Every row gives one point. A path goes straight from each point to the next, and from the last back to the first. The post is the endless flat space through its rows: a point in 2 columns, a line in 3, a plane in 4, and so on, so that a path can go around it. Count how often the path circles the post. Going back the other way cancels.
In the rows, 128 means zero.

Post, 2 rows:
[[122  95 160]
 [144 175 113]]
Path:
[[117 168 106]
 [134 196 120]
 [135 106 205]
 [200 195  89]
 [133 116 199]
 [ 70 151 187]
 [124 125 207]
 [186 130 161]
 [176 138  86]
 [117 119 116]
 [ 71 103 172]
 [116 164 184]
 [164 189 128]
 [182 105  95]
 [137 122  79]
 [110 101  76]
 [139 111 126]
 [ 84  54 166]
 [116 147 137]
 [125 171 200]
 [162 151 134]
 [164  31 129]
 [139 195  44]
 [123 207  92]
 [113 105 231]
 [165 101 190]
 [155 140 119]
 [141 152  65]]
Times around: 4

Post, 8 rows:
[[101 102 106 104 157 117 156 128  62]
 [143  96 126  60 136 149 137 136 115]
 [130 116 207  89 130 146 149 107 132]
 [130 129 140  96 131 166 110 105 132]
 [104 117 151 121 105  97 127 124 136]
 [166 154 103  93  54 159 137 180  80]
 [100 193 120 159 121 122 157  92 199]
 [175 144 123 176 132 132 135 106 110]]
Path:
[[ 91 181 148 174 123 123 175 148 127]
 [179 139  97 128 152 113 104 137  68]
 [138 135 156 172 143  80 181  91 127]
 [200 171  69 101 124 152 112 103  87]
 [110 106  91  85  99 126 171 154  56]
 [134 129 191 143  96 155  76  96 170]
 [108 162 157 168 164 129 176 129 156]
 [149 189 147  95 142 111 207 138 122]
 [136 176 217  89 115 131 154  78 136]
 [123 122 168 156 162  78 143  93 175]
 [150 193 114 131 151  96 249 116  80]
 [ 92 106 111  86  55  76 127 144 112]
 [ 87 126 102 135 126 134 150 118 138]
 [122 133 107  93 123 184 106 146 117]
 [ 68 125 188 135 104 171 186 110  84]
 [125  98 179  28  91 188  99 109 132]
 [137 218 119  95 104 191 161 112  64]
 [106 157 190 113 133 136 105 137 127]
 [169 117 103 142 160 153 106 141 101]
 [109 139 161 137  80  42 148 145 139]
 [126 117 166  47 117 123 140 188  83]]
Times around: 1

Post (17 x 18):
[[112 149 134 127 177 138 147 113 108 171 118 172 132   7 116 124 173 121]
 [ 99 118 131 133 147 132  89 128 148 169 154  99 140 115  82 149 179 158]
 [132 142 155  80 136 135 109  94 109 140 142 144 119 153 138 119 175 125]
 [124 126 133 140 157 130 137 140 111 179 209 152 112 127 167 102 165 135]
 [115  93 115 114 139 118 110 135 123 112 144 135 116 111 125 162 151 148]
 [144 100 146 125 107 109 100 123  80 140 177 118 126 131 135 148 143 131]
 [175 157  88 108  79 135 109 104 122 125 148 146  90 140 141 160 146 111]
 [103 138 151 142 108 122  92 139  97 125 186 143 127 123 138 123 142 116]
 [125 131 168 103 123 178 129 113 159 134 136 113 161 141 122 170 139 147]
 [136 126 148 100 112 140 140 131 110 111 161 101 120 133 121 106 121 154]
 [142 112 105  86  80 130 121 171 139  95 122  15 177 102 139  60 145 168]
 [119  84 147 189 195 100 121 159 149 151 110  78 139 148 134 121 104 192]
 [ 38 109 131  97 170  43 131 197 172 151  68  62 187 109 101 130  30 125]
 [102 134 102 153 151 101 148 125 107 150 152 132 127 136 129 148 161 137]
 [128 114 145 147 114 118 138 140 120 164 160 163 109 105 122 128 179 123]
 [138 134 147  93  82 161  97 166 113 131 133 130 155 157 103 175 147 149]
 [ 97 141 148 105 133 102 111 104 141 175 145 135 144 158 145 133 120 180]]
Path:
[[163 134 106 153 181 125  84  68 121 226 175  93 106 113 132 103 126 149]
 [147 120 141 149 169 127  96 110 128 114 107 140 143 134  92 129 168 147]
 [178 120 124 132 165  68 106  94  94 139 121  55 106  78 130 113 139 121]
 [152 144 128 121  93 159 166 191 195 143 110 115 134 196 194 169 119 163]
 [129 162 121  69 147 122 126  85 135 170 144 106 149 158 147 133 144 179]
 [148 151  89  76 152  95 164  94  82 163 169 143  88 138 129 140 191 119]
 [137 124  97  98 167 130  93  89  86 189 181 121  97  88 135 170 157 148]
 [127 153  82 171  95 103 107 168 131 209 150 160 124 127 141 139 139  92]
 [ 96 127  83 105 137  84 166 181 145 242 128 114 135 128 155  80 119 180]
 [121 121 148 101  83 119 102 120 105 123 165  72 147 179 118 148 144 165]
 [156 131 144 100  94 161 154 173  90 134 120  87 133 155 123 157  83 132]
 [126 110 100 105 183  96 116  78  80 189 146 126 112  79 173 122 112 110]
 [131 117 125 179 127 114 144 143 133 188 182 149 135 153 123 139 185 122]
 [110 141 167 129 152 115 151 109 151 132 125  78 178  89 121 148  96 120]
 [ 92 133  95  87 200 117 135  95  87 123 162 159 157  93 120 149 155 138]
 [127 165 150 128 103 132  97 111 100  86 154 107 150 170 118 154 148 117]
 [114 155 164  69  51 122  66 159 115 170 180 156  96 178 122 194 111 147]
 [122 119 109 100  87 147 132 139 149 147 156 110  97 111 155 101 142 102]
 [140 151  89 136  91  98 114 123 107 164 146 160 108 136 113 143 169 121]
 [ 76 172 159 127 202 139 123 132 136 160 138 102 218 120 117 105 178 134]
 [135 168 106 110 130 132 149 151 186 163 116 186 137 157 155 145 134 143]
 [ 97 115 137 138 140 131 147 167 124 143 219 130  95  98 107 202 111 158]
 [ 88 107 165 194 167 132 100 129 120 108 118  75 115 122 130 160 166  98]]
Times around: 3
